Each row is a point. The ring and each string are closed loops that go straight from each point to the next, and from the last back to the first. Before rounding, they use only three directions, however many columns there are. Count how often each string passes through the ring. Passing back the other way cancels.

Ring, 10 rows:
[[ 45  27   9]
 [ 16  50  11]
 [-15  50  12]
 [-34  37  13]
 [-48   5  15]
 [-42 -28  17]
 [-17 -54  20]
 [ 20 -58  17]
 [ 45 -40  13]
 [ 55  -3   9]]
String, 7 rows:
[[ -5  35  32]
 [-12  55  49]
 [-12  90  27]
 [  3  55 -22]
 [  7  27 -13]
 [  5   6  17]
 [  1  10  -7]]
Times through: 1

Ring (6 x 4):
[[ 45 -25   9 -41]
 [ 34   8   0 -28]
 [ -8  11  -6  -2]
 [-22 -16  -4   3]
 [-12 -58   3  -9]
 [ 21 -67  11 -32]]
String (8 x 4):
[[ 34 -11  31 -38]
 [ 31 -22  26 -36]
 [ 42 -33  37 -47]
 [ 57 -43  21 -53]
 [ 53 -34 -15 -41]
 [ 41 -23 -15 -32]
 [ 57  -8 -16 -40]
 [ 54   2  10 -43]]
Times through: 0

Ring:
[[ 62  17   4 -14  26   2]
 [ 13  70   3 -16  11   5]
 [-45  54   6 -14  -2  19]
 [-56 -18  11 -10  -1  32]
 [-30 -55   0  -7  10  28]
 [ 42 -48 -10  -8  28   9]]
String:
[[ 73 -54  -9  -9  35   4]
 [ 38 -53 -40  -4  32   1]
 [ 16 -38 -33  -6  25   6]
 [ 15 -16  22 -13  14  21]
 [ 37 -54  17 -11  23  20]
 [ 62 -76 -14  -7  35   8]
 [ 79 -61 -24  -7  40  -1]
 [ 83 -33  17 -14  32   8]
 [ 51 -10  26 -15  21  14]
 [ 22   0  -4 -11  19   9]
 [ 41  -5 -47  -7  31  -8]
 [ 87 -36 -13 -10  38  -2]]
Times through: 0

Ring (10 x 8):
[[ 59 -21  -7  23  17  14   1  -2]
 [ 50  19  -1  19  23  15  14   5]
 [ 30  39   3  13  23  17  22  12]
 [-11  49   4   1  15  20  29  25]
 [-47  33  -3  -8   4  21  30  33]
 [-70 -10 -19 -11 -10  20  24  34]
 [-61 -56 -29  -7 -17  18  11  27]
 [-32 -83 -30   2 -16  17  -3  17]
 [  6 -86 -24  12  -8  16 -11   7]
 [ 43 -62 -15  20   5  14 -10  -1]]
String:
[[ -34  -32  -44    1   -6   10   26   18]
 [ -82  -36  -51  -11  -17   12   33   30]
 [-102  -25  -29  -19  -20   20   27   41]
 [ -85  -20   23  -19  -16   35   -1   47]
 [ -44  -20    4   -6   -7   26    5   31]
 [ -37  -23  -23   -2   -5   16   18   23]
 [ -54  -32   13   -9  -11   30   -4   35]
 [ -73  -53    3  -13  -20   29   -5   37]
 [ -21  -30   -6    1   -3   21    4   22]
 [ -17  -38  -46    6   -3    8   23   12]
 [ -48  -87  -78    2  -20    2   24   12]
 [ -63 -105  -60   -3  -27   10    8   19]
 [ -65  -88  -11   -8  -25   25  -11   30]
 [ -54  -61    1   -7  -17   27   -9   31]
 [ -35  -38  -13   -2   -8   20    6   24]]
Times through: 2

Ring (10 x 11):
[[ 62   9 -24  15 -15  15 -24   5 -54 -12  13]
 [ 53  43  -8   7  -4  14 -10  18 -42  -6  -5]
 [ 20  63   1  -7  12  14   3  21 -30  -3 -19]
 [-19  59   3 -21  26  15   8  14 -21  -4 -24]
 [-48  35   1 -30  35  18   6   4 -16  -9 -19]
 [-64 -11  -7 -32  35  21  -6 -11 -19 -18  -2]
 [-57 -39 -18 -27  27  21 -17 -21 -27 -23  12]
 [-27 -58 -35 -12   9  20 -30 -29 -44 -26  28]
 [ 14 -51 -45   4  -9  17 -36 -26 -58 -24  33]
 [ 47 -25 -39  14 -17  15 -33 -13 -61 -19  27]]
String (28 x 11):
[[ 38 -40 -77  21 -29  10 -42 -39 -81 -21  41]
 [ 23 -17 -81  16 -24   7 -34 -41 -80 -16  31]
 [ 12  -7 -46   3  -6  13 -23 -20 -57 -15  17]
 [ 26 -34   1  -3   5  24 -26   7 -33 -22  17]
 [ 46 -49   2   4  -2  25 -33   8 -37 -25  25]
 [ 78 -44 -49  28 -33  15 -45 -16 -73 -22  41]
 [ 69  -8 -83  32 -41   6 -40 -33 -90 -14  35]
 [ 57  12 -86  29 -37   4 -32 -33 -89 -10  27]
 [ 21  13 -49   7 -10  10 -20 -17 -60 -11  12]
 [ 33 -10  -3   0   2  20 -21   9 -37 -17  10]
 [ 65 -23  25   4   1  27 -25  29 -27 -20  13]
 [ 92   2  -3  20 -18  19 -27  22 -48 -14  14]
 [ 98   7   2  21 -18  19 -26  27 -46 -13  12]
 [ 97  38 -39  30 -32   9 -24   7 -69  -6  11]
 [ 56  37 -50  19 -22   8 -19  -8 -68  -6   8]
 [ 23  18 -34   4  -5  12 -16  -7 -52 -11   6]
 [ 28  -4   0  -3   5  20 -18  11 -34 -16   7]
 [ 76 -17  25   8  -3  26 -25  33 -29 -19  12]
 [ 89   0 -14  22 -21  17 -29  14 -54 -14  17]
 [ 81  11 -50  28 -32  10 -31  -7 -73 -11  21]
 [ 42  26 -82  22 -29   3 -25 -31 -83  -8  19]
 [ 25   3 -41   6  -9  13 -22 -13 -57 -13  14]
 [ 29 -21  -4  -1   3  21 -23   6 -36 -19  14]
 [ 57 -53  11   5  -3  27 -34  15 -34 -26  26]
 [ 45 -46  -3   5  -4  24 -33   5 -40 -24  25]
 [ 24 -28 -13   0   1  21 -26  -1 -41 -20  18]
 [ 34 -45  -5   1   0  24 -31   2 -39 -24  24]
 [ 48 -64 -26  12 -14  21 -42 -11 -54 -27  38]]
Times through: 4
String, 17 rows:
[[  42  -26   24   -4    9   27  -22   24  -23  -21   11]
 [  15    0   -7   -5    8   19  -16    5  -35  -15    5]
 [  44   61  -42   12  -13    7   -9   -1  -60   -2   -4]
 [  42  102  -37   10   -9    4    3    8  -56    6  -21]
 [  27   85   19   -9   17   15   10   37  -21    1  -31]
 [   2   35   32  -20   29   23    3   32   -9   -9  -19]
 [  -4    6   -3  -13   16   19  -10    5  -29  -14   -1]
 [ -37   43  -45  -14   14    8   -1  -20  -46   -6   -9]
 [ -80   33  -29  -33   35   13    6  -20  -28   -8  -15]
 [-105  -23    5  -49   54   24    0  -13   -4  -21   -7]
 [ -46  -52   21  -32   38   29  -15    2   -7  -27    8]
 [ -19  -31   -5  -17   19   22  -18   -5  -28  -22   11]
 [ -29  -15  -63   -6    1   11  -22  -39  -59  -17   18]
 [ -25  -55  -99    5  -15    8  -40  -67  -81  -24   43]
 [  16  -67  -84   15  -25   12  -47  -52  -81  -26   49]
 [  49  -63  -13    9  -10   24  -40   -3  -47  -27   35]
 [  36  -26   -4    2    0   22  -26    6  -38  -20   17]]
Times through: 3

Ring, 8 rows:
[[  8  -1   4  -1  -4  -5  -9 -24  -9   0 -33  -2]
 [-16 -30   7  -6 -20  -3  14 -24  15  13  13  -6]
 [-52 -65  10  -1 -26  -4  44 -11  37  21  73  -7]
 [-50 -58   9   3 -18  -6  46  -1  35  12  74  -4]
 [-19 -23   6   6  -3  -8  27   5  16  -8  31   1]
 [ 21  26   1  15  25 -11 -12   6 -23 -29 -45   7]
 [ 33  43   0  22  38 -13 -33   2 -46 -33 -79   8]
 [ 31  36   1  17  29 -10 -36 -10 -44 -22 -82   5]]
String (31 x 12):
[[  68   60   -1   -8   10   -6  -42  -23  -32  -30 -109    5]
 [  65   56   -1   -8   10   -6  -43  -26  -33  -26 -109    4]
 [  45   46    0   11   25   -8  -50  -24  -52  -19 -108    3]
 [  -2    8    3   30   31  -11  -32  -13  -49   -5  -59    1]
 [ -29  -18    5   34   27  -11  -10   -5  -33    2  -15   -1]
 [  -6  -11    5    7    1   -6  -11  -24  -15    7  -27   -4]
 [  31    1    5  -35  -40    2   -2  -45   21    7  -33   -6]
 [  26    1    4  -29  -32    0    6  -31   22   -1  -20   -3]
 [   4   -7    5   -5   -9   -5    6  -14    6   -4   -9   -1]
 [  11   -6    5  -14  -19   -3    9  -19   16   -3   -8   -2]
 [  -9  -26    6  -13  -24   -3   21  -20   24    7   18   -4]
 [ -52  -49    8   23    4   -9   23   -1    3   11   43   -4]
 [  -4  -13    5    0   -7   -6   11  -11    7   -3    1   -1]
 [  -8  -33    7  -25  -39   -1   35  -21   44    8   37   -5]
 [  -3  -26    7  -22  -34   -2   30  -18   39    4   28   -4]
 [ -28  -34    7    5   -8   -7   25   -5   16    4   33   -2]
 [ -72  -63    9   33   11  -11   37   12    7   11   71   -3]
 [ -76  -71   10   27    2  -11   50   16   22   11   92   -3]
 [ -29  -40    7   -4  -18   -6   45    4   38   -1   62   -1]
 [  16   -4    4  -22  -25   -3   25   -9   34  -13   11    1]
 [  26    8    3  -19  -17   -4    9  -13   18  -14  -16    1]
 [  29   17    2  -13   -7   -7   12    0   15  -26  -15    5]
 [  48   31    1  -22  -12   -5    1  -10   12  -28  -41    5]
 [  12    5    3    0    1   -7    1   -8   -1  -13  -21    2]
 [  -5    2    3   23   23  -11   -4    5  -21  -16  -20    4]
 [  -1   27    1   53   64  -19  -27   24  -61  -34  -55   11]
 [ -18    0    3   41   42  -15  -12   12  -40  -16  -24    5]
 [  -5   -2    4   17   16  -10   -3   -2  -16  -11  -18    2]
 [  52   42    0   -9    4   -6  -22  -15  -15  -27  -74    5]
 [  62   65   -2    9   31  -10  -48  -10  -49  -37 -115    9]
 [  55   64   -2   19   41  -12  -54   -9  -61  -36 -121    9]]
Times through: 1
